Each row of a before or after table is a point. The points were changed in one or more steps. Then noise was added and the rows were shuffled. The steps act on how far a point lies along the listed directions, d1 being the first. Name the steps. A step turns or swaps two directions, mirrors them in a line or flattens them onto one, adds a multiple of one to another, or multiplies one. Angles are multiples of 10 degrees, from the lower direction toward the higher: turns from -170 to 170, lines from 10 to 170 but not 90. Use the fewest steps. Two steps may share a direction if one is a turn and the other turns, adds or multiplies; they go together, in the order done. Otherwise the lowest direction goes first.
In the rows, zero is written as 128.

Directions:
(1): [154  96 175]
(2): [179 118  93]
(3): [102  75 107]
Before:
[[149 102 222]
 [124 135 131]
 [170 130 164]
 [ 82 190 150]
 [178 137 137]
 [112  92 154]
 [120 190 114]
 [179 124 135]]
After, 8 rows:
[[114 170 133]
 [182 130 133]
 [148 190 206]
 [116  71 143]
 [125 124 133]
 [178 122 141]
 [ 76  85 176]
 [170 136 162]]
Steps: mirror d1 and d3 in the line at 140 degrees

Directions:
(1): [181 133 156  68 151 125]
(2): [114  54 165 119 111 149]
(3): [100 148 122 109 154 202]
(4): [146 140 104 104  53 150]
(5): [173 143 166 183 121 161]
(6): [ 88 168 188 116 105 111]
Before (10 x 6):
[[106 206 161 102 184 120]
 [145 135 182 109 194  98]
 [140 195 135  97 207 112]
 [142 174 190 102  90 115]
 [107 148 107 150 169 153]
 [160 135 105 127 132 139]
 [100 123  82 127 174 118]
 [126 189 161  92  55 109]
 [128 126 108 161 152 166]
 [159 128 191  62  97 188]]
After, 10 rows:
[[180 167  56  96 134 163]
 [163  72 105 174 178 137]
 [ 89 161 107  99  98 122]
 [149 171  36 123 118 164]
 [175 106 120 114 218 120]
 [109 142 122 161 136 133]
 [192 100 112 129 182 140]
 [115 167 147 144 107 141]
 [124 182 123 117 107 143]
 [168 111  66 127  81 158]]
Steps: turn d1 and d6 by -120 degrees; flatten d2 and d3 onto the line at 150 degrees; multiply d4 by -1

Directions:
(1): [222 102 124  93 127 139 144 148 116]
(2): [147 141  63 133 162  94 147  65 143]
(3): [148 101 191 177 150  96 157 115 171]
Before (9 x 9):
[[140 134 131  85  97 164 118 148 107]
 [109 126 108 151 146 111 136  96 150]
 [133 146 100 134 135 101 126 101 134]
 [121 125 128 121 111 155 112 140 126]
 [122 131 153 109  95 158 112 174 103]
 [ 72 133 157 112  87 169  94 172 103]
 [ 71 138 162 142 127 138 114 163 131]
 [119 129 117  88 111 164 114 155 101]
 [ 53 153 152 132  95 156  84 175  94]]
After:
[[ 90 129 197 113  72 178  94 211  96]
 [130 125  82 146 161 100 145  72 156]
 [ 78 134 140 101 101 170 102 168 101]
 [106 139 155  95  87 174 108 167 105]
 [ 29 130 211 118  59 195  76 219  94]
 [139 152  70 137 150  87 137  74 140]
 [106 125 146 125 102 162 105 151 122]
 [  9 150 205 134  67 178  63 216  86]
 [ 64 131 196 138 108 151 107 197 122]]
Steps: add 0.7 times d3 to d1; multiply d2 by 2

Directions:
(1): [ 91 213 158 152 142  87 127  90 112  87 114 133]
(2): [ 94 125 107 124 140  46 147 190 116 166 122  93]
(3): [194 150 148 118 136 140 142 116  74 155  80  67]
Before:
[[ 92 130 106 115 155  61 145 221 118 180 129 101]
 [210 103 170 130 129 215 119  74 138 135  91 109]
 [ 73 165 144 168 132  87 108  99 125  90 119 127]
 [137 125 145 131 122 171 124 104 134 111 124 143]
 [ 59 190 115 134 162  26 131 156 110 132 109 111]
 [152 186 159 142 157 129 165 121  95 140  80  84]
 [131 215 174 134 123 157 123  75  80  79  96 138]
 [145 113 147 140 143 116 146 162 108 152 110  96]
 [219 132 152 104 125 222 114  79  68 124  97 116]]
After, 9 rows:
[[159  61 106 108 114 224  99 106 165 124 149 178]
 [121 134 128 127 139 109 147 153 105 149 107 102]
 [ 82  85  99 133 132 129 153 185 181 144 155 161]
 [157  56 120 128 110 169 108 134 128 151 120 104]
 [124  62  88  92 112 117 143 215 118 180 134 112]
 [ 62 139 134 147 153  23 154 182 147 159 113  94]
 [120 145 139 135 131 208 104  93 161  87 162 199]
 [ 52 134  97 119 146  19 142 196 100 145 138 117]
 [ 95 123 146 159 135 131 123 136 157 100 144 161]]
Steps: multiply d1 by -1; turn d2 and d3 by -150 degrees

Directions:
(1): [156 151 194  98 122 158 192 119 132 163  83 103  83 122 109 178 103  79]
(2): [124 144 156 116 108  59 141 197  76 147 158 174 155  91 171 171 116 112]
(3): [ 81 156  76 115  77 117 157  99 143 158  60 172 127 127 166 110 181  99]
(4): [108  87 226 111 120 130 134 154 141  81  99 155 135 142 123  98 198 153]
Before:
[[156 116 189 112 111 172 175 105 161 136  76 111 100 133 107 133 132  98]
 [133  74 161 150 148 112  89 141 110 113 192 131 144 152 107 111 130 164]
 [118 154   7 127 117  99 117 115 114 179 158 144 142 117 168 133 107 118]
 [107  99 110 154 113 116 113 136 130 108 126 156 133 137 146 112 176 138]
 [107 141 103 137 125 107 113 149 109 134 156 149 159 130 149 104 132 134]
 [118 102 105 140 152 163 103 112 138 104 131 120 131 133 121  89 137 135]
 [ 79 127  95 143 107 119 117 112 147 107  97 171 131 150 165  89 182 140]
 [115 122 100 131 103 123 121 136 131 134 126 158 147 133 152 113 152 128]]
After (8 x 18):
[[154 121 216 127 151 153 155 135 136 114 119 104  91 142 116 160 103 126]
 [131 108 147 129 148 149 112 142 120 110 145 120 134 118 124 116 124 127]
 [109 118 125 118  77 124 158 112 157 136  68 167 135 129 155 100 181 107]
 [151  96 180 147 145 145 134 144 123 110 136 111 105 139 110 148 130 124]
 [155 121 159 119 131 151 139 141 129 137 138 115 124 134 118 150 107 120]
 [174 148  95 116 148 135 141 124 108 182 175  85 108 113 121 182  48 105]
 [143 137 147 132 148 140 128 141 118 132 162 103 133 135 113 125  95 124]
 [122  75 143 153 141 111  79 132 117 116 186 136 149 157 111  98 141 163]]
Steps: swap d1 and d3; flatten d2 and d4 onto the line at 100 degrees

Directions:
(1): [145  97  76 163 146 210  94 145 162  93 128 150  78 159 189 130 169 178
 120 158 135 156 166 116]
(2): [ 97 107 147 152 129 157  91 145 108 135 105 147 221  82 137 145 174 121
 105  96 131  74 180  61]
(3): [141  76 141 148 154 106 138 112  94 175  98 210 160 182 111 103 158  87
  89 157 124 180 149 176]
(4): [113 137 135 132 182 135 127  79 170 130 151 215  78  74 107 152 154 139
 116  72 127  77 104 174]
(5): [145 112  65 109  69 106 138  98  95 126 151 132 154 100 194 191 128 117
 100 166 174  86 129 190]
(6): [234 166 105 132  99 154 133 156  78 123 130 198 148 112 126 115 111 141
 180 113  69 116 111 118]
Before (11 x 24):
[[ 41 150 205 152 137 123 108 149 157 108 141  42 155  75  92 127 160 129
  133  51 132  65 139  30]
 [133 128 135 135 174 130 138 111 141 131 131 174  99 133 154 141 149 144
  143 125 109 135 132 173]
 [ 76 126 199 141 138 143  86 168 118 140 104 100 193 125 128 121 170 111
  133 106 116 117 177  51]
 [164  93 122 108 114 102 137  85  76 172 140 186 162 145 118 119 129  77
  114 144 163 161 134 179]
 [104 157 118  63  28 103 133 171  97 103 107  32 236  93 159 158 115 113
  144 125 148  78 147  50]
 [106  95 134 142 166  92 130 109 159 159 115 132 100 192  91 103 122 109
   93 152 148 204 110 156]
 [ 80 158 203  66  47  62 142 151  78 143 129  33 237  59 115 145  83  98
  140  93 137  38 127  86]
 [107 146 175 159 128 105 109 126 116 136 105 117 176  80  78 128 134 133
  144  83  95  98 147  77]
 [ 82  47 101 166 178 149 123 113 158 140 147 191  95 131 180 145 152 161
   61 134 179 170 144 178]
 [ 97  67 109 141 164 123 118 106 160 132 131 177  84 117 163 140 161 104
   98 136 174 161 143 187]
 [142 124 140 165 159 171 126 132 153 130 158 132  81 180 126 105 115 137
  105 123  95 148 124 161]]
After (11 x 24):
[[153 133 148 162 141 157 130 133 120 142 154 150 136 145 122 112 117 124
  109 104  88 114 122 146]
 [118 119 153 139 172 114 138 118 122 145 121 167 137 143 142 131 152 123
  134 130 114 147 142 161]
 [ 87 146 103  66  58 125 131 159 154  79 118   7 137 131 170 150 114 141
  146 146 164 123 133  76]
 [112 126 137  89  71 129 126 166 119 109 135  39 141 139 179 133 104 150
  141 157 146 118 145 111]
 [134  90 107 130 136 104 131 106 119 147 136 202 123  89 154 150 146  89
  109 121 162 131 134 195]
 [174 149  88 137 131 129 122 111 134 131 149 207 123  85 120 159 123 140
  134  94 118  96  93 151]
 [152 138 135 163 114 120 118 133 109 125 107 126 134 129 103 112 124 148
  153 124  91 148 142 106]
 [169 172 137 119 102 147 116 156 109 119 143 134 121 117 147 138 126 134
  177 120  93 113 119 121]
 [ 95 109 137 115 167 138 117  64 163 137 166 162  86  90 113 149 150 123
  112  88 185 111 125 156]
 [213 143 115 152  49 125 142 176  46 113 134 113 169 159 148 107 124 122
  165 153  95 145 136 102]
 [125  79 101 145 135 109 148 107 106 156 153 219 140  89 162 158 118 136
   81 115 158 132 112 198]]
Steps: multiply d1 by 0; multiply d2 by 0; swap d3 and d4; mirror d5 and d6 in the line at 150 degrees
